Each row is a point. Before rounding, the points of a table are all equally far from one centre. They may lie mostly on one side of it. Where is the centre, to within rounding?
In the rows, 128 means zero.

Points, 10 rows:
106 60 172

166 77 128

123 55 123

100 67 177

92 72 117

94 71 176

144 54 149

162 69 131

128 56 122

127 50 144
Centre: 124 103 146

Points, 15 rows:
175 86 134 108 164 106 80 165

140 168 104 102 210 157 129 204

144 104 155 100 221 120 94 188

180 129 131 120 203 160 104 130

142 111 139 30 157 103 87 182

150 104 163 59 159 161 107 211

145 89 143 87 190 117 169 191

167 127 84 60 189 121 151 185

145 130 155 46 176 85 139 193

107 94 128 93 192 162 116 214

101 113 147 88 196 118 171 193

167 99 109 102 181 170 106 205

167 112 108 107 204 127 160 190

137 96 163 84 205 100 117 196

173 149 130 96 190 145 81 212
Centre: 133 134 130 91 161 133 119 162

Points (19 x 12):
166 137 139 212 83 95 119 57 123 135 124 225

155 141 105 140 112 67 93 135 123 129 124 237

135 111 193 170 150 119 118 112 141 181 135 219

166 207 169 201 50 130 118 111 113 126 135 183

132 80 134 160 71 104 144 78 99 185 115 158

127 130 131 139 87 102 125 78 101 209 108 202

169 99 177 189 112 102 112 94 145 149 88 218

128 104 142 191 44 125 88 75 166 146 79 199

109 143 159 224 99 87 89 73 171 190 106 193

144 133 128 195 137 123 129 95 151 197 115 214

111 106 157 173 88 68 121 47 151 183 107 130

128 136 175 198 75 120 116 102 229 177 156 195

109 112 156 190 120 136 92 74 198 163 91 142

139 121 183 199 78 98 119 91 211 184 103 179

150 86 153 192 105 103 126 125 180 158 114 229

116 93 121 190 96 69 118 63 139 114 91 182

112 119 158 209 102 67 72 114 134 149 90 218

149 137 134 150 44 49 113 150 103 190 134 175

172 100 183 203 121 65 137 139 125 149 131 179
Centre: 131 140 147 161 88 107 102 112 146 142 145 163

Points:
127 187 180 103 125 123 130 208 169 149 189 71 154 72 160 156 152 155
 101 112

196 151 152 139 127 173 189 177 125 59 87 149 98 175 113 111 159 100 162
 74

127 163 144 125 107 188 160 205 125 89 181 102 178 179 111 132 145 133
 169 36

123 207 148 129 156 185 182 116 142 85 81 114 88 171 154 128 167 134 179
 110

143 205 145 131 122 132 118 119 101 112 121 151 114 147 151 85 138 83
 193 74

149 202 187 126 33 127 177 207 118 68 185 147 114 111 134 124 111 130
 181 75

169 143 161 103 131 147 191 162 104 146 146 115 118 249 119 74 136 105
 186 96

139 178 135 112 120 126 132 211 158 135 108 156 143 144 197 132 129 76
 172 49

156 161 142 69 173 100 130 163 92 81 121 101 138 201 112 79 123 123 136
 38

138 178 131 83 159 184 224 166 186 147 107 102 80 143 121 94 149 87 193
 123

174 196 171 79 75 161 128 181 126 136 128 122 122 93 91 94 123 55 183
 122

149 137 160 127 91 187 167 183 132 84 139 141 164 191 162 104 147 110
 154 135

166 198 119 144 95 132 229 175 149 114 92 142 92 178 159 94 156 95 161
 96

148 148 181 109 69 141 239 181 184 124 138 102 62 132 79 78 70 138 192
 66

135 188 189 95 131 124 154 202 100 118 144 89 84 98 172 137 168 122 135
 16

146 186 143 119 118 146 217 199 164 108 71 187 146 137 144 87 121 130
 209 91

109 189 109 151 122 143 178 221 151 113 180 90 156 88 105 85 94 119 117
 83

135 123 162 141 131 154 152 233 75 124 89 101 133 139 143 140 97 82 133
 71

135 160 151 141 92 105 209 200 101 110 114 142 57 107 129 115 163 108
 118 93

162 205 145 106 121 155 199 159 123 149 120 140 121 111 195 67 91 125
 203 25

135 202 176 90 117 156 202 229 102 101 150 154 79 158 170 97 96 67 159
 87

160 165 186 149 150 168 224 172 79 75 148 115 78 132 132 97 153 106 140
 116

182 203 149 128 92 204 173 216 166 147 168 96 78 175 142 82 124 143 231
 114
Centre: 169 181 158 101 132 132 167 174 141 131 138 111 111 143 122 138 93 158
 153 101
